Each row is a point. Each copy is the shape, with its points in the same order, turned, moved and blurred by noise. Is it also mirrored, or only turned?
(in the rows, 128 means zero)

Shape (7 x 3):
[[173 102 135]
 [123  59  65]
 [ 91 145 166]
 [179 166 116]
 [139 120  81]
 [182 163 157]
 [153 130 131]]
Copy 1 (7 x 3):
[[195 114  80]
 [128  64  40]
 [135 162 139]
 [202  89 144]
 [145  71  98]
 [216 129 148]
 [178 118 109]]
Copy 1 is: mirrored
Copy 2, 7 rows:
[[152 101 156]
 [111  32  94]
 [ 79 170 139]
 [185 146 110]
 [134  97  90]
 [169 144 151]
 [145 129 134]]
Copy 2 is: only turned
Copy 3, 7 rows:
[[167 115 142]
 [144  63  65]
 [ 72 123 162]
 [152 178 125]
 [137 122  85]
 [152 172 166]
 [139 133 137]]
Copy 3 is: only turned
Copy 4, 7 rows:
[[176  96 123]
 [123  70  47]
 [ 91 122 166]
 [181 158 124]
 [141 128  81]
 [181 146 164]
 [156 121 131]]
Copy 4 is: only turned

Shape:
[[171 122 163  87  89  83]
 [101 110  91 120 172 122]
 [ 87  97 153 131 148  68]
 [159 176 179 187  95 131]
 [ 58 130 114 149 117 116]
 [102 108  86  98 102  65]
 [146 201 135 126  93 159]
 [ 65 167 178 171 134 148]
 [118 123 120  96 168  82]
 [151  99  90  97  79 168]
 [117 184 161 105  87 145]]
Copy 1:
[[148 126 131  91  60 165]
 [ 92 145  98 113 163 109]
 [ 58 130  92 132 108 165]
 [147 162 178 194  66 132]
 [ 54 173 110 145 100  95]
 [ 89 135  65  85  78 109]
 [160 203 164 131  80 100]
 [ 60 204 167 179 104 129]
 [106 151  80 105 134 158]
 [131 119 159  70  98  62]
 [124 207 167 109  68 126]]
Copy 1 is: mirrored
Copy 2:
[[170 126 158 122  54 161]
 [118 126 100 129 171 116]
 [ 96  83 128 160 110 170]
 [116 204 186 196  80 121]
 [ 59 130 126 139 126  97]
 [109  93  89 109  79 128]
 [124 223 162 116  84 112]
 [ 34 169 176 157 129 129]
 [122 121 102 130 127 165]
 [167 126 158  97 112  64]
 [109 187 176 104  79 125]]
Copy 2 is: mirrored
Copy 3:
[[189 129 178  75 127  99]
 [111 135  81 122 161 145]
 [ 86 122 142  95 173  94]
 [158 172 211 181 146 134]
 [ 75 169 126 126 126 125]
 [118 140 102  80 106  80]
 [177 211 151 141 115 158]
 [ 76 195 172 138 170 175]
 [133 136 107  85 179 106]
 [165 114 114 108  69 165]
 [155 208 172 112 120 155]]
Copy 3 is: only turned
Copy 4:
[[182  81 147  73 112 101]
 [108  99  99 133 197 122]
 [103  46 144 105 169  75]
 [159 121 211 181 102  89]
 [ 60  99 133 137 144  91]
 [115  88  71  85 126  86]
 [146 176 173 136 110 114]
 [ 65 121 213 146 157  97]
 [138  86 119  91 193 100]
 [142 111  99 131  93 174]
 [127 154 180 101 104 115]]
Copy 4 is: only turned

Shape, 13 rows:
[[106  75 123 114 130 183 170  99]
 [103 180 163 107 104 176 181 139]
 [133 153 162  86 190  75 103 106]
 [ 96 146 133 127  88 160  73  68]
 [142 127 146  76 137  90  91 109]
 [130 177 100 143 132  80 176  38]
 [ 90 182  83 136  91 169 143 131]
 [ 77  75 145 182 151 107 164 117]
 [170 175  86 157 162  77 141 128]
 [146  72 168  96  86 180  81 141]
 [147 105 110  82 179  95  97  55]
 [ 69  95  94  85 115 158  88 140]
 [115 137 164 184 166 137  82 132]]
Copy 1:
[[ 90 124  76 136 167 158 161 142]
 [108 183 122 113  89 144 196 111]
 [162 162 179  75 180  96 108 104]
 [146 166  95 139 101 162  72 122]
 [169 148 141  68 157 116 101 143]
 [211 188  91 162 173  92 155  86]
 [124 156  70 140  67 101 151 101]
 [100 139 136 191 181  91 147 168]
 [203 113 139 129 138  50 158  93]
 [118 101 125  83 108 192 112 190]
 [176 129 110  88 213 118  85 109]
 [ 82 131  74  91 115 108  86 155]
 [123 114 187 162 119 117  97 117]]
Copy 1 is: mirrored
Copy 2, 13 rows:
[[125  70  97 150 130 155 176  73]
 [ 98 148 144 125 101 184 177 137]
 [128 100 195  59 176 124 105 118]
 [140 133 154 135  92 168  84  58]
 [159  83 176  70 129 139  99 100]
 [161 178 151 100 129  51 151  82]
 [118 174  88 132  86 153 131 129]
 [ 87  64 129 182 152  79 134 108]
 [181 150 139 110 177  82 117 158]
 [157  41 160 147  91 214  97 109]
 [174  80 149  63 177 115  98  50]
 [114  72  82 100 105 172  77 100]
 [111 114 174 165 174 147  71 119]]
Copy 2 is: only turned
Copy 3, 13 rows:
[[132  87 101 147 143 182 168  71]
 [121 152 143 136  95 170 202 130]
 [116 147 164  89 176  70 148 105]
 [143 161 168 156 101 141  94  61]
 [140 134 145  81 140  72 132  95]
 [121 174 126 185 135  58 192  55]
 [118 184  92 170  80 149 148 114]
 [ 60  55 132 165 138 115 156  93]
 [124 149  85 163 150  40 150 148]
 [182  74 155  90  92 157  97 110]
 [153 134 127 103 188  68 128  44]
 [100 128  93  89 106 162  97  80]
 [106 119 167 162 155 122  93 153]]
Copy 3 is: only turned
Copy 4, 13 rows:
[[119  64  97 177  63 121 101 125]
 [151 146 137 162  52  63 138 136]
 [102 142 143 121 192  87 112 112]
 [ 91 160 119 117  59 142  64 105]
 [110 114 138  81 151 108 101 118]
 [105 146  78 140 122 116 158  21]
 [133 176  81 135  38 127 145 131]
 [ 51  80 138 190 100 147 162 109]
 [144 158 108 130 159 156 186  87]
 [140  76 176 104  66 136  58 161]
 [101 102  82 109 172 118  80  86]
 [ 83 102  83 110  75 135  92 194]
 [ 90 163 171 175 135 167 113 142]]
Copy 4 is: mirrored

Shape (12 x 9):
[[113 125 122  74  93 154   9 107 147]
 [154  98 164 156 101  96 175 132  96]
 [119 111 106 152  49 156 157 116 101]
 [111  96  67 149  93 135 162 175 145]
 [115 105 170 104 126 149 170 141 123]
 [157  99 159 155 140 153  16 150 118]
 [102 150 157 151 120 116 160 137 133]
 [137 100 143 159 159 136 176  95 128]
 [ 98 104 165  88 152  67 157 101 136]
 [126 105 166  91 164 119 153 112 102]
 [192 148 163 142 141 116 171 131 136]
 [153 203  85 149 149 115  80 184  99]]
Copy 1 (12 x 9):
[[ 59 160 134 139 156 136   7  93 137]
 [114  90 134 149 126 110 183 123  77]
 [ 77 111 109 173  64 157 138 100  77]
 [110  75  66 156  66 147 127 135 137]
 [ 94  93 172 118 105 145 142 151 123]
 [144 122 151 184 174 138  28 132  96]
 [117 129 152 147  79 104 149 146 127]
 [158 108 160 142 108 158 171 109 136]
 [101 106 161  85 138  74 154 109 159]
 [126 104 175  91 140 125 142 127 122]
 [142 146 144 151 147 146 188 165 116]
 [174 189  79 135 106 122  69 173  96]]
Copy 1 is: mirrored
Copy 2:
[[145  90 124 145 188 149  12 121 128]
 [141  90 119 142  96  79 183 109  97]
 [ 87 102 131 172 167 104 157 121  73]
 [ 75 126 112 171 159  76 154 167 135]
 [129 102 141 110 114 138 162 159 122]
 [181  65 117 206 107 138  48 124 152]
 [115 139 151 134 102 107 142 117 128]
 [122 114 101 138 106 144 194  95 150]
 [123  97 102  54 105 110 135 111 146]
 [157 102  98  87 106 149 154 131 128]
 [186 138 130 139 114 105 186 100 145]
 [166 204  85 201 114  92  76 130 127]]
Copy 2 is: mirrored

Shape:
[[100 103  77 143  99 121 151 105  93 101 171]
 [131 176 111 167 149 133  78 112 169 125 148]
 [157 148 143 163 165 138 151 164 158  95 130]
 [162 176  89 123  37 150 158 166 161 102 132]
 [159 149  86 164 158 110 154 108 123 243 165]
 [122 167  99 148  91 133 129 168 140 109  71]
 [144 183 157 159 148  35  90 119 116 108 169]
 [ 15 172 107 156 151 124 148 115  36 144  95]
 [140 153 127 148 157  99 142 136 146  97 123]
 [153 127 174 100  76 148 130  96 172 160 170]
 [153  17  91  35 121 143 144 150  46 109 161]
 [164 190 118 159  91 150 121 106 122  94 147]
 [159 150 177  69 142  73 109  99 172 101 120]
 [153 186 103 163 162 151 149  94 155 109 169]
 [154 175 107 117 131 132 137 180 162  94 164]]
Copy 1, 15 rows:
[[110  84 117 123  59  99 158 124  97 112 153]
 [ 93 187 105 129 105 156 123 139 167 119 149]
 [149 178 101 173 136 131 147 146 124  95 106]
 [182 168  92 145  15 104  95 118 131 125  84]
 [122 160 107 166  88 119 218 161 166 222 170]
 [119 176  92 127  60 126 133 142 118 119  48]
 [106 200 155  87 135  68 154 166 164 101 161]
 [ 25 151  99  88 102 104 184 149  21 172 110]
 [128 169 108 138 130 108 159 131 135 101 108]
 [170 140 184 155  93 129  94 110 155 183 134]
 [227  21 144  78  88 147 192 150  70 131 123]
 [137 201 130 130  48 131 129 115 120 105 144]
 [162 167 169  85 163 111 129  90 174 124  98]
 [123 192  85 164 104 137 153  95 133 120 177]
 [183 174  71 130 103 113 115 145 135 112 124]]
Copy 1 is: mirrored
Copy 2:
[[ 86 111  77 139 112 129 145  95 113 112 155]
 [141 174 127 167 147 119  98  76 174 149 101]
 [183 155 127 157 181 134 127 146 160 120 124]
 [168 223  84 156  81 182 179 125 164  95 138]
 [182 156 113 110 126  72 161  71 139 234 162]
 [143 170 104 173 103 164 174 151 159 130  76]
 [155 179 166 137 116  46  80 113 124 101  86]
 [ 32 140 132 153 147 109 175 153  88 199  84]
 [161 151 123 132 157 112 138 136 159 113 101]
 [150 157 169 110  81 170 114  94 175 129 199]
 [131  62  28  67  86 184  96 165  59 131 171]
 [150 200 132 177 120 162 137  91 116 114 124]
 [162 153 177  58 120 141  99 120 172  86  81]
 [157 188 123 149 180 130 136  65 139 131 136]
 [169 211  82 136 143 145 113 138 161 108 129]]
Copy 2 is: only turned
Copy 3:
[[ 93  84  77 152 113 118 156  95  92  89 153]
 [148 113 102 192 131 170  66  97 154 109 123]
 [143 104 135 190 176 189 141 153 145 113 136]
 [144 131  46 176  78 176 181 167 152 149 150]
 [146  72  98 185 174 122  88  63 102 215 181]
 [126 129  93 188 109 159 160 151 135 153  73]
 [159 165 164 212 134 104  85 110 112  88 166]
 [ 28 145 124 179 146 137 138  50  47 141  73]
 [137 121 134 189 162 142 142 121 145 109 130]
 [145 108 132 114  77 182 118 108 161 157 202]
 [126  86  81  11 160 103 183 151  64 101 160]
 [167 132  85 190  98 192 139 102 112 106 145]
 [172 171 171 123 133 133 131 108 193 112 153]
 [146 107  85 203 163 192 123  74 149 104 163]
 [136 145  75 179 154 169 129 167 156 117 158]]
Copy 3 is: only turned
Copy 4 (15 x 11):
[[ 47 107  76 151 105 116 130 119  93  99 128]
 [133 150 140 195 149 130 107  85 147 163 125]
 [142 160 130 174 130 125 168 146 180 117 106]
 [155 116  60 172 126 123 152 136 148  91 209]
 [129 171  93 148 122 104 171 127  68 240 112]
 [144  97  87 172 197 126 142 149 151 101 139]
 [105 173 182 179 156  35 124  99 120 125 133]
 [  8 133 106 109 243 150 167 128  95 135 105]
 [119 147 138 163 142  98 161 118 153 115  97]
 [152 102 166 131  74 148 153 102 119 144 190]
 [ 98 109  93  54  50 139 106 174  50  52  85]
 [134 159 107 200 142 138 140  90 107  90 173]
 [168 117 186 107 117  74 145  61 153 102 130]
 [122 191 107 189 117 148 151  84 155 133 121]
 [139 163  88 155 114 108 112 140 179 117 153]]
Copy 4 is: mirrored

Shape:
[[ 80 163  83  99  95 193 160 110 156 138 130 132]
 [140 187 155  92 114 122 111 105 106  74 143 140]
 [ 63  94  75 167  82 201  66 121 198 119 144  76]
 [168 138 183 145  56 111  54 132  92 126 163 127]
 [134 169 119 160 103 129 116  98 194 123 151  97]
 [150  99 173 163 178 139  55  99 102 100 146 107]
 [104 125  67  70 145  88 128 147 173 126 160  62]
 [166 100 138 136  95 124 160 200 130 109 131 110]
 [102 201 122 156 125 170 128 150  85  83  69 143]
 [ 86  93  79 157 107 112 147  92 153  64 102  84]
 [121  80 169  86 113 104  75 180 181 160  70 106]
 [ 84  92 130 138 150 167 122 161 117  95 150 145]
 [175 169  96  88 140 160 112 125 162  74 117 119]
 [117 197 172 130 170 117  47  95 111  78 121 173]
 [165 109 102 171  60 114  67 124 108 152  70 169]
 [113 176 101  89  80 146 109  86 178 159 137  59]]
Copy 1, 16 rows:
[[ 52 137 129  82  82 179 154 140 133 134 148 154]
 [125 167  90 100 132 110 103 116 130  72 146 121]
 [ 80 128  84 184  43 218 123 121 160 206 124 135]
 [188 155 108 160  94  89  64 143 108 135 171 112]
 [118 174 123 127  87 124 134 110 189 161 112 134]
 [151 130 109 188 169 134  86  62 110 145 121  95]
 [ 79  93  76  98 139 135 149 156 218 171 143  76]
 [172  78 147 147 103 134 151 169 159 101 141 100]
 [115 151  99 114 100 150 162 141  63  70  74 123]
 [ 68  81  76 174  85 124 164 103 172 123  98 144]
 [161  40 117  94  91 147  52 149 152 170  89  87]
 [ 91 100 131 175 146 187 113 150 121 109 125 114]
 [150 138  79  81 136 173 151 100 166 105 129 135]
 [126 195  79 117 174 122  58 102  97  95  82 125]
 [185 100  90 140  88 100 116 156  76 170 108 192]
 [ 88 152  96  70  60 131 133 106 169 187 159 109]]
Copy 1 is: only turned
Copy 2, 16 rows:
[[118 193 133 109 121 185 122  84 201 136 124 113]
 [198 158 161 125 121 109 152 114 144  90 155 143]
 [ 83 134 103 148 145 168  15  69 190  77 148  80]
 [193 135 172 180  99 111  66 126  74 107 171 151]
 [143 149 139 168 133  96  79 100 190 129 109 129]
 [192  70 144 159 171 100  99  90  99  80 131  89]
 [136 120  45  77 121 106  93 149 190 148 131 120]
 [151 122 148 159 110 152 106 208 143 147 144  94]
 [126 206 178 130 187 139 163 140 121  78 136 101]
 [ 73 127  91 158 101 108 133 119 175  81 128  69]
 [100  63 180  72 106 125  50 166 123 126 131 134]
 [131  95 133 133 168 176 130 123 147 112 183  76]
 [183 144 131 113 143 146 124 150 193  67  89 134]
 [181 130 180 129 189  79 156  83 124  60 154 169]
 [ 94 138 166 185 115 159  85 139  64  93 102 173]
 [144 185 118 100  90 115  58  85 184 130  94 130]]
Copy 2 is: only turned
Copy 3 (16 x 12):
[[ 29  97 153 119  81 178 134  64 124 131 106 163]
 [110 162 162 115 115 104 163  76  78  84 109 124]
 [ 20  80 156 180  77 146  40  68 170 114 159  84]
 [155 163 176 167  70  88 100  92  64 134 106  64]
 [ 79 164 143 159  71 109 125  74 170 132 143 129]
 [172 136 146 156 169 116  92  70 130  99 145  64]
 [ 39 141 100  69 110 111  98 151 158 132 133 118]
 [128  99 150 138  67 146 158 172 125 128 129  82]
 [ 73 120 149 202 145 167 189  92  86  88  85 126]
 [ 63  53  93 156 104  80 134  94 162  97 139 119]
 [118 108 203 131 114 107  62 185 164 123  64 110]
 [ 98  75 166 139 147 162 115 114 103 117 166 107]
 [ 91 163 134 115  92 156 138 102 143  41 113 131]
 [125 185 178 171 185  97 126  63  80  69 120 145]
 [150 109 120 224  63 122  72 118  91 114  67 134]
 [ 34 158 141 109  62 117  98  59 162 141  78 118]]
Copy 3 is: only turned
Copy 4, 16 rows:
[[ 86 117  83 118 115 152 170 128 167 200 145 129]
 [123 175 130  80  97 125 137 144 123  87 137 118]
 [ 95  88  74 189  55 172 102 119 239 155  96 162]
 [178 180 136 127  32 116 102 129 104  97 108 187]
 [130 170 124 160  86 129 159 107 202 134  96 110]
 [143 135 181 139 106 176  71 100 141  59 108 157]
 [147 102  99 145 101  92  81 120 186 165 144  44]
 [225  92 129 114  82 141 138 149 133 146  89 116]
 [ 98 142  90 126 134 195 162 179  84 116  97 121]
 [103  63 101 154  61 162 156 102 168 105  97  69]
 [138  83 166 125  88  81  69 144 132 178  31 141]
 [146  60 116 132 131 158 122 142 150 109 135 170]
 [132 156  95  59 132 153 114 115 172 130  94  96]
 [ 81 192 136 110 154 122 111 139 122  40 106 156]
 [144 133  89 161  67 142 124  71  68 134  42 172]
 [ 94 179 115 144  63 125 115 121 187 199 132  94]]
Copy 4 is: only turned

Shape (18 x 12):
[[136 112 148 133  82 139 153 116 177 130 143 174]
 [ 73  95 124 102 115 103 133  62 104 149 133 142]
 [187 227 100  77 156 145  45 174 176 118 186 118]
 [ 96 137 138 100 126 179  87 125 147 127 156 106]
 [177 114 138 206  90  93 148 151 178 150 157 123]
 [154 163  52  90 161 189  90 159 179 137 139 129]
 [102 185  85 108 127 162 137 104 133 103 125  95]
 [167 114 160 169 101 133 159 156 129 207 161 168]
 [134 149  76  81 133 163  82 193 144 126 169  74]
 [ 96 143 124 104 119 136 125 114 128 125 105 117]
 [132 207  93  82 122 173  98 120 127 142 149  85]
 [158 193  93  83 139 219  92 143 123  86 169  96]
 [123 177 129 118 168 160 110 152 144 135 109 115]
 [138 132 110 179  69 128  99 142 118 144 121 173]
 [132 127 130 138  47 107 168 151 170 197 138 158]
 [ 52 171 126  92 125 155 121 153 126 104 148 135]
 [190 105 169 132  64 113 135 163 149 155 100 146]
 [151 107 130 135  99  91 183 145 112 134 139 172]]
Copy 1:
[[128 121 142 142 146 165 113  89  84  83 109 164]
 [119  67 148 145 199 135 164  74 123 154 170 137]
 [ 68 168  78  47  82 145  65 149 183 115 184 173]
 [ 85  79 127 114  86 138 112  91 146 131 169 127]
 [155 153 132 185 139 183  74 140 124  93  99 136]
 [ 77 123  52  76  69 167 137 139 150 101 159 131]
 [ 99 130  77 134  92  79 141  87 123 145 170 126]
 [131 114 158 162 139 201 110 167  87 113 117 178]
 [ 70 105  90  64  81 137  83 151 156 131 152  87]
 [124  96 115 122 126 102 151  98 117 141 144 143]
 [ 57 139  87  99  79 121 120 115 134 181 178 141]
 [ 65 143  88  70  29 121 100 121 107 125 203 120]
 [108 120 110 107  75 106 148 152 154 112 160 160]
 [170  93  80 157 127 159  81 122  84 125 132 179]
 [108 114 117 165 168 181 104 127  89 134  61 170]
 [ 73  60 113 114 119  71 113 113 120 107 163 140]
 [182 126 143 102 122 174 105 141 107 125  62 168]
 [150 123 142 139 176 141 124 147  68 105 118 141]]
Copy 1 is: mirrored
Copy 2:
[[ 98 138 111 195 123 128 136 151 149 140 164 158]
 [ 65 123 173 128 109  90 127  69 151 119 148 156]
 [147 146  62  79 172 117  47 200  41  94 148 122]
 [ 96 127 102  88 170 138  93 127 151 120 159 132]
 [112 100 117 220 138  96 117 178 114 202 127 107]
 [120 167  70  91 197 112  85 169  96 120 101 185]
 [ 99 186  79  92 144  92 121 102 134 119 114 112]
 [121 114 135 182 129 119 124 152 107 232 185 170]
 [ 96 102  59  55 191 108 102 164  92 131 117 139]
 [ 88 157 132 102 133 115 134 119 139 131 130 125]
 [118 167  68  52 141  90  80 133 113 135 146 125]
 [148 153  22  60 158 141  82 124 107 117 127 131]
 [131 176 125  90 177 134 116 145 106 145 132 117]
 [ 57 144 119 167 104 150  95 147 103 191 121 144]
 [ 64 140 121 180 113  84 148 185 127 195 181 160]
 [ 62 163  98  89 166 138 144 103 110 111 172 116]
 [116 111 137 161  82 142 146 209 130 187 138 144]
 [105 116 130 183  98 114 176 122  91 167 142 157]]
Copy 2 is: only turned
Copy 3 (18 x 12):
[[123  72 156 130 142 172 139 126 174 152 109 155]
 [ 83 150  99  84 103 150 146  87 147 139  60 157]
 [ 97 101  49 164 197 169  85 132 148  57 237 153]
 [ 64 100  90 152 137 192 104  90 152 114 127 107]
 [168  70 157 139 123  88 134 139 193 140 154 113]
 [ 86 131  56 186 190 186  82 177 156 131 156 137]
 [ 77 149 107 104 182 177 130 143 127 101 119  97]
 [ 99  85 166 121  88 111 126 138 195 194 169 160]
 [ 59  88  32 153 158 152  87 152 137 104 160  94]
 [ 91 130 117 102 137 171 103 118 116 127 100 125]
 [ 61 146  78 103 155 196 105 145 154  85 173 106]
 [ 53 113  67 148 195 215 135 148 132 107 202  98]
 [ 81 136 128 142 170 157  70 122 117 130 161 121]
 [122 102 152 148  80 151 146 176 136 126 136 146]
 [102  59 154 111 100 127 101 171 207 138 106 159]
 [ 18 111 118 140 156 158 117 114 106  87 105 135]
 [147  44 152 101 101 151  97 153 144 173 151 144]
 [116  81 140  93 131 104 154 148 140 182 115 168]]
Copy 3 is: only turned
Copy 4, 18 rows:
[[134 132 175 156 123 126 143 119 190 115 138 152]
 [101 123 125  96 104  65 146  74 161  80  85 147]
 [170 120 134  75 175  89 175 116 128 229 249 175]
 [ 78 132 148  73 154 102 144  93 179 154 173 161]
 [134 112 131 202 104 111  93 139 154 111 204 129]
 [143 114 106  82 184 132 144 140 152 215 162 203]
 [118 106  87  69 155 120 177  90 181 153 147 116]
 [ 97 132 155 181  61 125 141 164 126 121 166 166]
 [117 112 101  48 169 131 135 112 144 159 220 200]
 [107 112 132  74 142 107 148 108 156 123 130 119]
 [120  96 104  47 128 114 177  93 160 195 180 145]
 [121 151 101  54 169 158 180  74 154 216 201 155]
 [ 96 117 127  89 177 108 160 139 125 171 162 124]
 [153 167 130 114  85 116  98 163 159 127 149 126]
 [135  79 166 144  65 125 138 167 178  96 160 157]
 [ 92 143 128  47 165 102 192 129 180 108 166 140]
 [144 109 206 143  97 149 100 134 121 112 168 130]
 [150 137 138 160  97 137 155 130 126  66 135 147]]
Copy 4 is: only turned
